Each row is a point. Any point is a mix of the corners, with weights that add up to 1. It lies inside the corners' shape when no weight is negative. Is each point inside? If not, which corners have a negative weight?

Corners:
(1): [-34 -50  85]
(2): [29 32 24]
(3): [-41  14 -26]
(4): [-29 -20 -69]
Points:
[-16 -15 -32] => outside (3)
[-31 -22  -7] => inside
[-29 -15 -55] => inside
[-12  16 -62] => outside (1)

Corners:
(1): [ 85 -31 -53  21]
(2): [13 18 37 -6]
(3): [ 52 -90  -6  44]
(4): [-49  50 -18 -46]
(5): [ 31   7 -42  39]
Points:
[ 41 -50 -13  34] => inside
[  7  10  -5 -15] => outside (5)
[ -9  53  -3 -49] => outside (3, 5)
[-14  44 -50 -29] => outside (2, 3)
[ 60 -17 -28  14] => inside
[ 15  22  -8 -26] => outside (3, 5)
[ 49 -49   4  33] => outside (4)

Corners:
(1): [  2   1  21   6 -19   1  41  36]
(2): [-40 -14  -5  23   4  22  -3  47]
(3): [ 12  44 -75   4 -33  25   8  42]
(4): [  9 -18  22   2  -9  -2 -15 -34]
(5): [-33  -7  26 -27  33  19   6   6]
(6): [-18 -27   8  21  67  16  12 -25]
(7): [  12   33   17    7  -25  -12    9 -121]
(8): [ -9   3 -50 -15   2 -14  12  12]
(9): [ 16  51   0   4 -27 -24 -10 -16]
Points:
[  1  12  14   5  -9   1   9 -25] => outside (8)
[ -5  14   0  -5 -11  -3   4 -23] => outside (6)
[-4 11  8 -2 -2  1  7 -6] => inside
[ -9   0 -23  -8   8  -4   9   2] => inside

Corners:
(1): [-19 -11  52  63  26   6  16 -18 -17 -20  39]
(2): [ 48  34  84  50  -4  19  22 -21 -12 -97  28]
(3): [ 61 -88 -33   4 -18  76 -21 -41 -44  17 -72]
(4): [-16   8  54   8 -22  60  34  11  10 -48  52]
(5): [-24  92 -34  44   2  -6 -34 -57  49  95  88]
(6): [ 43 -16  40  51 -33   2  24  51 -33 -78  39]
(7): [  91 -121  -54    4  -26   47  -58  -95  -63   -9  -21]
(8): [ 23  42  -3 -20  28 -53   3  39 -21  11  38]
(9): [-14  95 -64  19  -5 -52  39  28   3 -22  37]
(10): [  9  74 -34  20   2 -34  17  45  70 -22  67]
(11): [  14   35 -104   14   10   11  -26   61    0    4   65]
(12): [ 53 -19  38  28  37   4  65   1 -29 -19  44]
Points:
[ 58 -30  15  26  11   8   7   0 -31 -37  22] => outside (4, 5, 9)
[ 15   5 -43  11   4   6 -11  -8   1   3  51] => outside (2, 3, 6)
[ 15  23 -21  29   1   7   7  -8   6 -12  33] => outside (6, 8)
[16 17 23 50 15  1  3  1 -3  4 42] => outside (4, 7, 9)
[ 18  15   9  32   4  10   9 -14 -13 -13  36] => outside (10)
[ 32 -24  -8  16   3   4   0 -22 -23   0  23] => outside (2, 11)
[ 28  13 -23  26  -2  -7   2  14  -8 -20  34] => outside (4)
[ 12  39 -10  28   1 -11  19  10   7 -26  37] => inside
[ 28  20  -2  20   0   5  11   6  -1 -25  51] => outside (1, 3)

Corners:
(1): [  5   7  28  -6 -10   4  -4  23  -6 -27  10 -17   0  20]
(2): [-19  -8 -20   5  24 -12  10  -2 -26   7  10 -32   2   5]
(3): [-10  16 -17  13  -9  27   6  20 -12   1 -20 -28 -13  18]
(4): [  2 -11 -37 -23 -17 -28   5  -5  -8  13  12  19   2 -22]
(5): [ -7 -17 -67 -14  -6 -23 -66 -45 -11  36  22  16   5  -6]
(6): [-11 -14  49  -4  36 -24  40  22  20 -28  -7 121 -32  27]
(7): [-13  20  20 -21  -3  62   4  -2  10 -11   9 -34   2   5]
(8): [ 65 -13  10 -19  33  -9 -32  18  20 -42 -38  -3 -35  12]
(9): [-21   0   0  61 -13  55   5   0 -36  17   8  30  -3  15]
(10): [-21  32  -3  25 -10  36  15 -25   3 -61  23 -20   9  19]
(11): [-28  -9  29 -12 -14 -19  10  17  29 -21 -34  -5   5 -15]
(12): [ -7 -26 -39  -3 -24   0  -2 -25  -2   6  28 -27  -5  16]
(13): [-17  -3  23 -11 -12  -9  20  -7 -26  -5   7  -3 -22   2]
(14): [  4  -3  12  -3  -4  -2 -13  16  20  -1   8 -38 -22  -5]
(15): [  9  -5  -5  18 -17 -20  -6 -11   7  27 -36 -17   2  17]
Points:
[  7 -10   0  -4  -3  -6  -5   4   3   1  -9  14 -12   6] => outside (2, 10)
[ -9  -5   1   0   0   2  -8  -5   4 -12   9   1  -7   5] => outside (3, 4, 15)
[-16   9   8  16  -2  15   1   5   5  -1  -6  -4  -1  14] => outside (4, 8, 12, 13)
[ -5   4  11   7   5  12  -3  12   5 -10  -6   4 -10  13] => outside (4, 12, 13)
